Each row is a point. Each copy is the shape, with its points in the same order, turned, moved and blurred by noise. Say if it was mirrored as well.
(in the rows, 128 means zero)

Shape (7 x 3)
| 168 | 132 | 182 |
|  90 | 153 | 138 |
|  80 | 143 | 109 |
|  92 | 106 | 131 |
| 168 | 132 | 157 |
| 104 | 109 | 139 |
| 124 | 134 |  78 |
Copy 1 (7 x 3)
| 151 | 164 | 193 |
| 139 |  90 | 137 |
| 120 |  88 | 110 |
|  92 | 105 | 144 |
| 144 | 165 | 168 |
| 102 | 113 | 149 |
| 117 | 136 |  86 |
Copy 1 is: mirrored
Copy 2 (7 x 3)
| 145 | 113 | 192 |
| 166 | 138 | 109 |
| 152 | 141 |  75 |
| 143 | 102 | 106 |
| 136 | 122 | 179 |
| 145 |  96 | 111 |
| 100 | 148 |  97 |
Copy 2 is: mirrored
Copy 3 (7 x 3)
| 159 | 108 | 180 |
| 172 | 134 |  95 |
| 153 | 137 |  71 |
| 143 |  97 |  84 |
| 140 | 119 | 169 |
| 144 |  98 | 100 |
| 103 | 154 |  92 |
Copy 3 is: mirrored

Shape (10 x 4)
| 107 | 137 | 133 | 172 |
| 161 | 166 | 131 | 130 |
| 167 |  82 | 179 | 104 |
|  76 | 129 | 104 | 162 |
| 109 |  95 | 114 | 131 |
|  98 | 120 | 165 | 159 |
| 146 | 133 | 161 | 163 |
|  76 | 177 | 127 | 144 |
| 134 | 143 | 106 |  84 |
| 100 | 150 | 111 | 125 |
Copy 1 (10 x 4)
|  75 | 132 | 141 | 149 |
| 138 | 168 | 131 | 162 |
| 176 |  80 | 137 | 130 |
|  54 | 143 | 140 | 111 |
| 101 | 119 | 127 |  97 |
|  88 | 102 | 163 | 143 |
| 115 | 116 | 134 | 172 |
|  71 | 173 | 178 | 136 |
| 148 | 173 | 140 | 100 |
|  96 | 167 | 152 | 113 |
Copy 1 is: only turned
Copy 2 (10 x 4)
| 108 |  81 | 115 | 150 |
| 151 | 129 | 139 | 166 |
| 160 | 110 | 173 |  74 |
|  80 |  99 |  84 | 139 |
| 110 | 117 | 102 | 102 |
|  94 |  78 | 139 | 125 |
| 143 |  80 | 146 | 142 |
|  70 | 119 | 119 | 176 |
| 129 | 176 | 125 | 136 |
|  99 | 136 | 110 | 151 |
Copy 2 is: only turned
Copy 3 (10 x 4)
| 102 | 142 | 120 | 165 |
| 159 | 143 |  98 | 131 |
| 182 | 113 | 195 | 123 |
|  66 | 114 | 123 | 151 |
| 112 |  88 | 144 | 126 |
| 106 | 150 | 165 | 151 |
| 153 | 143 | 149 | 169 |
|  82 | 161 | 105 | 125 |
| 147 | 110 | 104 |  80 |
| 104 | 126 | 105 | 115 |
Copy 3 is: only turned

Shape (14 x 8)
| 165 |  89 | 102 |  99 | 162 | 134 | 101 | 160 |
| 102 | 151 | 146 | 125 | 120 | 111 | 163 |  80 |
| 157 | 121 | 137 | 189 | 108 | 112 | 101 | 123 |
| 104 | 124 | 139 | 165 |  88 | 188 | 144 | 185 |
| 128 | 120 | 164 | 129 |  90 | 194 | 135 | 180 |
| 117 | 161 | 164 | 129 | 132 | 122 | 130 | 109 |
| 163 | 152 | 116 | 148 |  83 | 144 | 115 | 135 |
| 115 | 156 | 148 | 124 | 102 | 145 | 157 | 188 |
| 123 | 130 | 128 | 124 |  64 | 175 | 148 | 171 |
| 124 | 129 | 173 | 106 |  88 | 115 | 130 | 116 |
| 129 | 130 | 149 |  74 | 135 | 117 | 117 |  65 |
| 164 | 120 | 120 | 102 | 169 | 151 |  96 | 169 |
| 133 |  94 | 109 | 142 |  89 |  95 |  63 | 115 |
| 160 | 119 | 141 | 106 | 139 | 103 | 151 | 100 |
Copy 1 (14 x 8)
| 142 |  84 | 174 | 100 | 126 | 116 | 113 | 127 |
| 125 | 162 |  88 | 160 | 131 |  92 | 173 | 163 |
|  99 | 151 | 135 | 156 | 103 | 146 |  90 | 173 |
| 134 | 192 | 118 | 126 | 136 | 171 | 111 |  80 |
| 127 | 189 | 145 | 123 | 140 | 126 | 107 |  65 |
|  95 | 159 | 113 | 139 | 147 | 101 | 157 | 154 |
| 137 | 163 | 149 | 170 | 149 | 132 |  92 | 149 |
| 135 | 194 | 153 | 122 | 155 | 143 | 155 | 106 |
| 168 | 195 | 141 | 140 | 145 | 135 | 111 |  90 |
| 125 | 187 | 132 | 138 | 120 |  75 | 139 | 150 |
| 124 | 126 | 109 | 136 | 142 |  38 | 145 | 166 |
| 116 |  94 | 175 |  99 | 155 | 118 | 120 | 116 |
| 142 | 143 | 132 | 112 | 100 | 110 |  71 | 197 |
| 127 | 123 | 145 | 157 | 110 |  80 | 162 | 155 |
Copy 1 is: only turned
Copy 2 (14 x 8)
| 155 |  75 | 116 | 177 | 153 | 121 | 107 | 141 |
| 130 | 134 | 121 |  64 | 108 | 143 | 141 | 101 |
|  79 | 119 | 127 | 135 | 145 | 170 | 101 |  77 |
| 132 | 193 | 166 | 180 | 112 | 155 | 102 | 133 |
| 150 | 180 | 164 | 159 | 156 | 155 |  97 | 149 |
| 113 | 137 | 135 |  87 | 141 | 131 | 148 | 120 |
| 127 | 147 | 142 | 142 | 161 | 141 | 107 |  63 |
| 149 | 155 | 191 | 147 | 126 | 140 | 144 | 132 |
| 172 | 174 | 171 | 154 | 128 | 145 |  93 | 104 |
| 145 | 131 | 162 |  79 | 150 | 147 | 103 | 119 |
| 146 | 104 |  97 |  53 | 156 | 116 | 109 | 127 |
| 147 |  96 | 117 | 180 | 172 | 113 | 129 | 147 |
|  95 |  78 | 142 | 119 | 141 | 128 |  50 |  96 |
| 150 |  90 | 106 |  95 | 146 | 159 | 138 | 104 |
Copy 2 is: only turned
